Each row of a before or after table is a point. The points were changed in one or more steps. Then noise was added and the rows were shuffled. The steps act on how far a point lies along the listed directions, d1 being the first. Write out the steps. A step turns or swaps two directions, mirrors them in a line or flattens them onto one, adds a multiple of one to another, or multiplies one. Angles are multiples of 10 degrees, from the lower direction toward the higher: turns from -170 to 170, lines from 10 to 170 but not 90. Use the fewest steps. Two steps may share a direction if one is a turn and the other turns, adds or multiplies; they go together, in the order done. Otherwise the lowest direction goes first.
(in the rows, 128 means zero)

Directions:
(1): [119  94 162]
(2): [175 127 140]
(3): [120 163 161]
Before, 11 rows:
[[153  87 127]
 [104 118 157]
 [141 120 128]
 [134 160  93]
 [120 129 162]
 [ 85 117 144]
 [ 94 128 150]
 [ 80 136 146]
 [157 143 132]
 [ 85 145 136]
 [112  76 100]]
After (11 x 3):
[[ 91 119 160]
 [ 99 106 169]
 [139 181  75]
 [ 84 143 137]
 [160 149 126]
 [140 118 129]
 [ 83 107 153]
 [117 118 171]
 [110  67 110]
 [150  77 137]
 [ 78 130 155]]
Steps: multiply d1 by 1.6

Directions:
(1): [ 84 108 140 149  89 110]
(2): [143 143  72 144  99 118]
Before, 12 rows:
[[110 142 130 131  75 110]
 [127 118  87 140  91  88]
 [103 133 144 137  99 104]
 [ 90 101 166 129 111 104]
 [139 116 172 107 178 157]
 [131 156  62 149  98 119]
 [123 146  94 145 103 131]
 [135 118 153 142 119 141]
 [108 118 205 107 179 159]
 [160 132 199 104 171 131]
 [ 71 103 158 140  96 110]
 [118 115 112 125 123 127]]
After:
[[127 123  70 156  84 121]
 [151 155 135 112 151 126]
 [ 94 119 190 116 160 139]
 [150 144  85 162  70  91]
 [149 161  46 156  88 127]
 [155 136 126 144 122 144]
 [176 155 103 103 167 143]
 [149 155 161  95 141 140]
 [134 107 167  99 170 120]
 [110 130 164 122 149 148]
 [177 148  96 108 152 125]
 [123 115 126 117 141 133]]
Steps: turn d1 and d2 by -170 degrees

Directions:
(1): [ 90 151 132 121 112  89 178 121]
(2): [117 127 149  72 104 134 102  91]
Before:
[[114 132 110 146 135 108 149 152]
 [ 69 139 122  67  82 115 146 103]
 [168 132 107 205 183 163  99 167]
 [132 131 125 152 124 127 133 138]
 [100 152 144  85 117 104 143  97]
 [106 134 136 107 130 109 151 103]
 [ 79 153 169  85  85  78 170  90]
 [166  94 130 175 174 160  90 155]
 [116 149 151  91 117 125 113  87]
 [ 99 154 128 102 115  96 127  98]
 [153 134 131 175 149 137 134 169]
 [117 117 137 107  95 113 132 120]]
After:
[[145 111 133 123 149 151 105 111]
 [ 81 141 142 147 138  73 194 130]
 [116 138 134 124 108 121 130 118]
 [ 98 158 154 107 106 100 161 119]
 [150 127 115 129 144 142  75 122]
 [ 64 187 136 125 118  74 188 112]
 [149 102 124 136 117 138 106 142]
 [155  92  99 126 130 191  70 141]
 [161 119 129 126 152 163  81 128]
 [110 130 125  94 113 117 118 117]
 [182  92 150 122 134 180  52 119]
 [163 127 123 159 157 153 101 137]]
Steps: turn d1 and d2 by 130 degrees

Directions:
(1): [107  87 166  88  88 158 118 135 119 140 101]
(2): [ 92 116 158 130 164 133 179  98 106  95 131]
Before:
[[116 122 149 106 123 136 137 118 108 133 109]
 [124 123 127 148 168 129 174 109 110 105 134]
 [114  53 181  67  16 165  70 150 145 155  70]
 [119 142 136 141 161 132 149 115 104 121 139]
 [130  85 144 103  68 156  98 159 140 156  91]
 [119 153 111 165 191 119 173 102  86 110 148]
 [ 97 117 143 133 148 141 155 103 121 105 119]
 [121 132 142 149 172 128 175  97 111  85 149]
 [139 100 137  95  49 157  81 167 126 178  96]
 [153 142  93 138 130 121 121 131 127 132 115]
 [145 143 112 124 143 110 110 134 137 124 145]
 [107 111 152 103 120 138 148  96 107 121 134]]
After, 12 rows:
[[112 142 120 160 191 122 176  98  83 112 143]
 [108 108 152 100 116 138 142 101 106 126 132]
 [118 119 133 145 167 132 176 108 107 102 133]
 [112 135 141 138 162 134 150 116 103 118 137]
 [139  92 132 105  66 154  92 164 147 159  93]
 [153 144  92 140 136 120 125 128 131 128 117]
 [130  61 166  72  10 163  57 156 152 168  75]
 [145 144 113 123 146 112 114 130 135 122 147]
 [149 111 124 104  49 150  77 171 132 184 100]
 [ 97 115 148 129 144 146 153 105 119 104 118]
 [118 120 148 105 115 135 136 120 110 138 111]
 [115 126 149 147 164 133 179  96 109  83 146]]
Steps: turn d1 and d2 by -10 degrees

Directions:
(1): [ 83  88  98 131 118 132 116 126 105 160  97  81]
(2): [154 123 133 157 156 191  90 110 108 108 105 126]
(3): [119  67 151 122 127 153 168 126 147 134 106 174]
(4): [110 122  65 139 131 151 103 154 163 130 160 161]
(5): [ 90 126 138 126 156 130 137 144  59 119 166 154]
(6): [ 95 148 106  94 172 114 128  77 143 106 100 144]
Before (11 x 12):
[[146 169  78 109 105  82  99 135 141 130 176 123]
 [ 82 103 101 136 155 163 134  94 114 141  74 142]
 [116  90  54 147  98 145 112 161 145 153 133 132]
 [152 149 107 145 112 137 126 160 158 131 160 134]
 [164 146  95 137 120 153  89 133 173 120 158 125]
 [ 94  99 120 130 176 152 113 112 124 107 103 189]
 [ 78 107 166  96 149  96 175 119 109 123 130 169]
 [152 139 101 124 124 138 130 101 182 120 120 125]
 [155 136  80 122 100 117 104 136 199 116 120 160]
 [ 99 106 159 148 133 121 167 119  91 119  89 151]
 [ 87  91 156  99 157 106 174 112  82 127 129 190]]
After (11 x 12):
[[121 104  64 122  92 117  98 130 175 142  90 118]
 [128 146 122 135 165 164 144 101 146 107 115 199]
 [147 118  69 146 106 145 118 166 166 131 159 170]
 [ 88  92 156  99 156 106 174 112  81 126 130 192]
 [131 116  81 138 112 153  83 129 151 144 130  85]
 [ 90  96 119 131 175 153 112 112 122 110  99 186]
 [119 124 166 149 137 121 172 122 105 105 106 175]
 [ 76 105 164  97 149  95 176 119 110 124 129 168]
 [120 119  92 146 105 137 121 156 136 154 133  96]
 [122 148  66 109 100  82  95 131 126 148 156  94]
 [134 122  94 125 119 138 126  98 169 133 103 102]]
Steps: mirror d1 and d4 in the line at 80 degrees

Directions:
(1): [ 77 132 111  90  94 191 110 137 118 118 125 158  88 124 146 141 131 162]
(2): [ 95 163 106 157 117 131 143 128 146 136  93 149 159 153 172  60 125 116]
Before (14 x 18):
[[188  79 154 177 194  52 167 121 138 124 161  95 142 140  68 177 116  81]
 [148 127 120 135 125 127 129 120 110 131 160 133 118 129 129 163 132 161]
 [183 107 162 140 126 108 141 122 134 125 130 117 136 135 116 141 123  94]
 [113 115 135 110 107 173 118 138 124 115 132 125 102 132 135 126 134 161]
 [211 158 163 211 172  31 169 121 159 156 113  83 203 151 111  62 125  74]
 [238 126 161 202 209  14 162 107 140 133 142  58 218 121  89 118 131  68]
 [108 119 121  88 116 166 113 133 112 125 155 153  95 120 137 186 127 160]
 [125 106 139 118 137 136 138 148 128 126 118 134 139 105 115 126 101 117]
 [201 103 142 206 171  30 157 117 145 138 117 109 196 134 104  91 122  82]
 [170 116 138 168 150  89 138 135 129 127 132  99 152 129 104 112 127 111]
 [198 123 144 176 179  33 161 121 142 136 153 110 195 118 115  96 136  77]
 [115 114 128  98 136 145 118 121 121 120 136 128  84 126 110 174 147 164]
 [219 114 174 165 190  45 154 131 136 147 141  69 169 121  76 154 116  82]
 [105 110 136  76 100 191  84 112 108 125 154 164  80 113 139 181 138 172]]
After (14 x 18):
[[156 105 128 170 143  89 142 127 134 132 113 134 162 133 123 103 126 110]
 [126 106 141 117 135 137 137 149 128 125 117 134 141 104 114 127 100 122]
 [158 161 145 173 142  95 152 127 148 146 108 112 160 150 126  75 128 109]
 [134 110 144 100 118 153  92 108 117 134 160 146 106 121 130 175 134 152]
 [175 116 157 132 161  99 139 139 131 139 141  95 137 117  91 166 120 110]
 [129 117 141 121 116 157 124 133 130 121 133 113 112 136 133 123 131 152]
 [154  81 139 149 169  94 151 127 129 112 159 120 112 138  84 186 120 106]
 [132 114 130 103 130 143 118 127 113 129 159 139 110 124 126 180 124 146]
 [155 124 130 146 148  84 145 127 134 127 153 139 159 113 133 105 140 105]
 [178 127 137 156 166  91 138 116 124 119 136  93 171 113 110 133 137 114]
 [165 108 161 127 116 126 138 123 133 120 127 126 129 133 122 146 125 106]
 [147 129 117 137 130 128 131 121 112 132 162 130 116 125 127 160 129 160]
 [148 116 130 150 135 113 133 138 126 120 133 113 132 128 111 118 126 127]
 [127 109 128 110 139 127 121 120 126 122 139 122  94 128 104 169 147 159]]
Steps: multiply d1 by 0.4

Directions:
(1): [151  96 115  99 113 147 121 153 163 144 103  83 108  79  98 100 161 155
  91 112]
(2): [129 150  88 154  96 127 159 151 147 168 132 162  91 113 161 117 166  72
 130 132]
(3): [113 125 142 104 103 104 129  93 132 131 201 120 123  88  82 132 154 118
 167 159]
(4): [155 128  84 135 115 101  95  93 106 106 103 164 172 125  91 130 159 104
  83 140]
Before (10 x 20):
[[121 121 160 115 141 124 122 105 122 113 146 102 145 149 108 122 100 162
  130 121]
 [122 132 139 133 132 143 135 152 133 133 108 123 108 140 164 130 111 135
  136 114]
 [129 129 113 125 126 108 116 111 120 119 123 136 153 124 115 135 131 127
  116 146]
 [131 120 124 117 125 139 125 140 153 152 129  97 103 100 126 129 147 146
  119 123]
 [149 131 113 127 124 125 123 141 136 132 113 140 121 118 145 124 130 108
  108 121]
 [162  96  94 125 128 158 116 173 170 154  49  99  95 100 131  92 155 155
   65  91]
 [127 118 147 120 131 123 128 134 132 130 146 117 122 136 127 136 117 135
  152 129]
 [133 110 147 107 137 130 114 127 129 114 137 116 134 111 123 140 121 151
  117 116]
 [123 106 155 113 151 143 125 146 134 115 108 102 132 133 125 128 108 172
  133 113]
 [113 118 164 109 154 129 129 120 137 115 135  88 138 133 118 141  98 183
  142 134]]
After, 10 rows:
[[125  97 152 102 143 146 125 150 146 118 109  86 128 114 109 121 120 180
  131 112]
 [127 121 147 124 132 125 126 130 129 129 143 123 125 142 134 139 110 131
  151 131]
 [126 135 114 130 130 109 116 109 117 117 120 142 156 130 120 138 128 123
  117 147]
 [116 115 163 104 156 131 129 124 139 116 131  87 136 134 117 139 100 187
  138 131]
 [117 124 160 119 146 123 120 105 118 110 143 108 145 157 113 126  94 157
  132 119]
 [121 134 143 130 126 138 136 144 132 133 126 125 110 133 158 131 114 132
  144 124]
 [146  98 115  98 119 153 118 159 178 161 107  68  88  69 109 107 172 166
   90 111]
 [150 126 112 119 118 124 121 142 142 136 116 133 115 106 137 119 139 113
  105 122]
 [191  39  79  72  93 173 103 199 227 182  39  26  60   6  65  48 216 193
   22  78]
 [143 101 144 100 134 137 114 136 138 118 125 105 130 101 118 133 125 156
  104 109]]
Steps: multiply d1 by 2.5; multiply d3 by 0.4

Directions:
(1): [115  98 140 146  82 111 131 125 156 123 123 106 119 113 174  71 108 171
 142 120 143 164 159 125 110 126 171 140 124 190  87  90]
(2): [147 150 127 147 163 169 152 128 152 153 105 157 105 162 140 138 121 175
 122  87 112  88  96 106  89 170 132 163 164 172 111 160]
(3): [123 123  94 159 126 149 131 160 124 108 143 143  87  77 128 167 138 143
 134 143 120 106 158  91 135 124 194 120 180 117 182  90]
Before, 9 rows:
[[127 144 110 155 143 176 138 130 141 117 112 149  87 125 130 142 121 162
  129 108 112  88 124  91 105 148 160 167 173 169 121 133]
 [130 151  73 163 161 171 147 176 128 125 124 174  86  92 122 194 149 117
  123 132 107  88 126  79 115 150 178 117 185  97 184 111]
 [128 134  98 181 140 174 147 178 156 116 120 170  55  96 178 152 119 200
  133  99 116  89 139  90 102 160 223 135 195 169 161 106]
 [109 110 105 131 111 119 137 149 133 108 130 130 131  77 130 140 135 128
  127 156 143 138 159 120 137 101 176 104 124 112 152  83]
 [116 100 124 145  94 116 114 132 141 119 116 114 120  94 141 115 111 155
  129 154 146 166 146 141 116 128 166 132 136 154 112  99]
 [120 125 123  94 136  99  97 126 111 117 141 124 175 121  69 143 144  79
  116 167 118 119 122 157 162 102  86 106 109  67 157 140]
 [151 136 149  99 172 129 133  99 121 141 135 126 162 152 107 137 126  83
  103 154 111 104 110 164 141 134  70 114 114 110 111 166]
 [135 118  86 159 152 158 123 161 122 102 145 139  80  83 132 172 146 155
  137 121 105 117 155  93 117 141 185 127 180 128 161  85]
 [122 123 116 148 142 142 152 148 155 125 121 158  81 100 158 125 131 160
  130 123 122 113 143  97 107 139 179 132 164 164 124 121]]
After (9 x 32):
[[155 134 141 115 169 140 126 104 142 147 110 128 143 183 137 108 127 148
  124  79 113 140  93 148  92 163  77 155 104 166  62 162]
 [123 106 131 153  99 128 124 127 158 133 101 120 116 113 154 102 102 178
  127 133 142 158 134 137  94 144 165 146 143 185  89 112]
 [143 132 119 120 164 136 128 128 104 116 157 131 132 101  93 179 143  72
  109 183 105  89 143 139 162 114 120  95 149  74 171 126]
 [129 131 176 103 121 106 126 104 158 150  93 121 163 198 182  53  99 146
  124  82 144 164  91 185 106 150  76 139  57 183  40 171]
 [119 129 150 101 112 114 112  88 125 120 115 110 154 158 121  84 117 106
  126 122 137 150 117 157 129 120  79 147  76 145  71 152]
 [146 170 134 104 176 142 145 114 136 168  92 153 164 197 119 128 130  90
  109  96 116 119  59 147  95 168  51 138  95 119  83 196]
 [138 150  91 130 176 156 120 154 124 123 134 167 122 111  71 192 152 125
  115 141  95  57 112 109 137 137 135 128 186  86 191 147]
 [130 137 122 140 146 151 162 133 161 149  96 154 124 136 144 125 124 177
  116 105 131 106 112 115  91 150 148 146 137 169 103 135]
 [122 116 157 112 126 106 139 110 153 139 106 128 136 146 158  73 117 133
  125 118 136 152 121 149 109 131 108 131  94 171  66 151]]
Steps: multiply d1 by 1.3; turn d2 and d3 by -130 degrees
